Each row of a before or after table is a point. One or more steps were done to the points. Then noise was added and the rows were shuffled. The steps act on columns, c1 being the first. Name the steps. A step turns or swaps two columns, mirrors them in a line or flattens them onto one, adds a multiple of one to another, or multiplies or shifts one. Angles are multiples of 10 degrees, from the lower column toward the higher: turns from -170 to 170, lines from 10 to 170 but not 90. Use the fewest steps. Two steps may share a column if one is a turn and the other turns, adds or multiplies; they go together, in the order done. Otherwise the lowest column goes first.

Before (13 x 2):
[[ 34  23]
 [ 33  26]
 [ 29   9]
 [ 20  50]
 [  9  12]
 [  2  18]
 [-22   0]
 [ 12  28]
 [ 26  11]
 [-33  22]
 [-18 -60]
 [-45  27]
 [ 15   2]]
After (13 x 2):
[[  2  34]
 [  6  29]
 [-60 -28]
 [ 32 -36]
 [ 26 -27]
 [ 23  17]
 [ 23  38]
 [ 20   9]
 [  1  13]
 [  6  13]
 [  1 -17]
 [ 45  26]
 [ 18  38]]
Steps: mirror c1 and c2 in the line at 50 degrees

Before (12 x 6):
[[ -9  31 -16 -17 -18   6]
 [ -6  14   4 -23  -5   1]
 [ -3  26 -17  21  22  18]
 [-14 -50 -17  13   4  -3]
 [  7  25  16 -22 -10   6]
 [-16  22  16  -7 -27  13]
 [-10 -26 -35   0  22  15]
 [ 12  14  -2  -9 -25  22]
 [  0  12 -17   6  -1 -10]
 [-26 -31 -11   2  13   2]
 [-11  27   3 -19 -12  22]
 [ -7 -60  -4  -1  15  -2]]
After (12 x 6):
[[ 12  14  -6 -10 -26  21]
 [ -7 -61   5   0  14  -1]
 [-27 -30  11   1  13   6]
 [  0  11  20   6  -1  -3]
 [  6  24 -15 -22 -10   0]
 [-11  28  -9 -19 -12  20]
 [ -2  26  10  22  23  23]
 [-16  23 -19  -7 -28   6]
 [-14 -50  17  12   4   3]
 [-10 -25  28   1  22  26]
 [ -9  30  13 -17 -18  10]
 [ -5  15  -5 -23  -4   0]]
Steps: mirror c3 and c6 in the line at 100 degrees

Before (10 x 11):
[[-35  -5  53  -1  12  27  18   6  24 -15 -16]
 [ -9   2 -27 -20 -19  13 -20 -34  -2  33 -10]
 [-10  -6  15 -48  -5   6 -19 -17 -41  -2 -22]
 [-25  38  17   1 -28   2  16 -19  -3  25  46]
 [  8 -34  20 -31  24  33  12  21 -31 -29 -13]
 [-12  10  41  15   8 -12  40   3   1   7   3]
 [ 19  12  27 -30  31  20  17  14 -10 -27 -19]
 [-15  15  31  35  12   6   0  -9  13 -17   2]
 [ -1   0  60  21  13  12   2   2  32  11  14]
 [-12   4   9  -9 -54   3  -6 -51  11  11   2]]
After (10 x 11):
[[ -1  24 -49 -41   7  12   7   5  21  -7  -3]
 [ -9  -1  19  28 -14  18  37 -31  -2   1   5]
 [-35  16 -48 -17  16  25 -21  11  19  -9  -6]
 [-11  10 -11   5 -49  12  13 -50   3   0  16]
 [-10 -34 -30  40   3   9   8 -17 -21  18  -1]
 [ 19   0 -36  20  33  18 -33  17 -16  -2 -12]
 [-25  22 -16  -6 -39   6  14 -18 -30 -27  12]
 [  8 -45 -27  22  26  29 -31  26   6   5  -9]
 [-16  20 -17 -43  10   7 -14  -8  -4   8  -3]
 [-12   7 -33 -29   5 -13 -14   2  -7 -39  -2]]
Steps: turn c2 and c9 by -50 degrees; turn c3 and c4 by -160 degrees; flatten c5 and c11 onto the line at 160 degrees; turn c6 and c8 by 10 degrees; turn c7 and c10 by -120 degrees
